Each point is reached from the start by the listed moves, each made 0, 1 or 2 times, or once backwards (-1), plus a little noise. Say if it took an odd or an even number of moves. Then give how often each move was made.

Moves:
(1): [  3  -4  -4  -1  16 -14]
(2): [ 1 -5  1  0  3 -3]
(3): [  4   1   2  -4  -3 -13]
Start: [10 -3  0 -1 -4 -1]
Points:
[ 11 -17  -4   2  20  -8] -> even (1, 2, -1)
[ 12 -12   2  -1   2  -7] -> even (0, 2, 0)
[ 22 -19  -3  -7  30 -48] -> odd (2, 2, 1)
[ 26 -17  -1 -11  27 -60] -> even (2, 2, 2)

Moves:
(1): [15 -6  4  6  8 -1  2 -1 -2  3 -4]
(2): [ 5  4  2 -5 -3 -2 13 -5  9  1 -1]
(3): [  2   2   7  -2   6 -14  -7  -9   7   0   6]
(4): [ 5 16  7  8 -1  3  4  7 -9  2 -1]
(5): [ 13   3  -4  -3   3  15  -6 -10  -3  -4   2]
(6): [ -2   0  -6   5   3   1   5 -10  -1   9  10]
(7): [ -3   0  -1  -1  11   1  13  14   0 -17   9]
(8): [  6  -9   6   8  -8   7  -6   3   6 -10   9]
Start: [ 0  5 -4  3 21 -1 -6 -3 -1  4 -5]
Points:
[ 55 -11  13   9  26  17  -6  -3   7 -14 -14] -> even (2, 1, 0, 0, 1, -1, 0, 1)
[ 57  39  22  20  60  16  19 -10   3 -33  41] -> even (1, 1, 2, 2, 2, 1, 2, 1)
[  5 -29   8   7  14 -13 -15  13  16 -11 -10] -> odd (1, 0, 0, -1, -1, -1, 0, 1)
[ 47  44   8  15  35  27  27 -29   6  -7  38] -> odd (0, 2, 1, 2, 2, 2, 1, 1)
[ 52 -25  10  33  14  29 -48 -16  -3   3  -2] -> odd (2, -1, 0, 0, 1, 0, -1, 2)
[  5 -28 -21  18  44  21  27  10   2 -21  34] -> even (1, 0, -1, -1, 0, 2, 2, 1)

Moves:
(1): [  7 -13   0  11  16   6  -7  -1   0   3  -7  -3   0  16]
(2): [14  9  1 -4 -4  2  0 -3 -2  2  5 -2  2  6]
(3): [ -4  -3  -7  14   2  -9 -12   0  -5  -3   1  -9  10 -17]
(4): [ -1  -1   4   3  -7   2   8   8  -4  -2   6  -2 -11   1]
(5): [ 3  2  4  2 -1 -4  3  2  5 -6 -2  1 -2  2]
(6): [  2  -7 -12  14   0  -4   0  -7   1  10  -1   1   7  -2]
(7): [  7 -25  16   0  -3 -15   4   8 -12   2   5   8 -18   9]
(8): [ -6   5  -2   4  -4  -6   0  -5  -4   7  -5 -11  -2  -4]
(9): [ 7 -6  1 -3  3  4  3  0 -5 -3 -5  1 -1  2]
(10): [ 1  2  7  1  2  3  3 -3  2  2  2 -2 -8 -4]
(11): [ 7 -9  1 -7 -3  2 -5 -1  7  2 -2 -3 -5  8]
(12): [ -2 -11   4  -3  -2  -4   7  -3  -1  -5   9   3   3   4]
(13): [  8  -8 -10  -3  15  -6   2   2  -2  -3   0  -5  -1   5]
(14): [ 4  4  3 -8  4  4  5  8  8  5  0  1 15 -1]
Start: [ 5  9 -4  4  0  4  1  7  2 -3  0 -1 10  0]
Points:
[ 52 -19 -18  13  23 -45 -29   5  -8  -8  12 -27  19   2] -> odd (0, 2, 2, -1, 1, 0, 1, 0, -1, 0, 1, 0, 2, 0)
[ 31 -17 -36  38  39  -4   4  10 -27 -17  -5  -9  -6 -16] -> even (0, 0, 1, 1, 0, 1, 0, -1, 2, 1, -1, -1, 2, -1)
[ 24  29 -18  31  60  11   6  38   1  -8 -32 -57  29   2] -> even (2, 0, 1, 2, 2, -1, -1, 2, 1, 0, -1, -1, 2, 2)
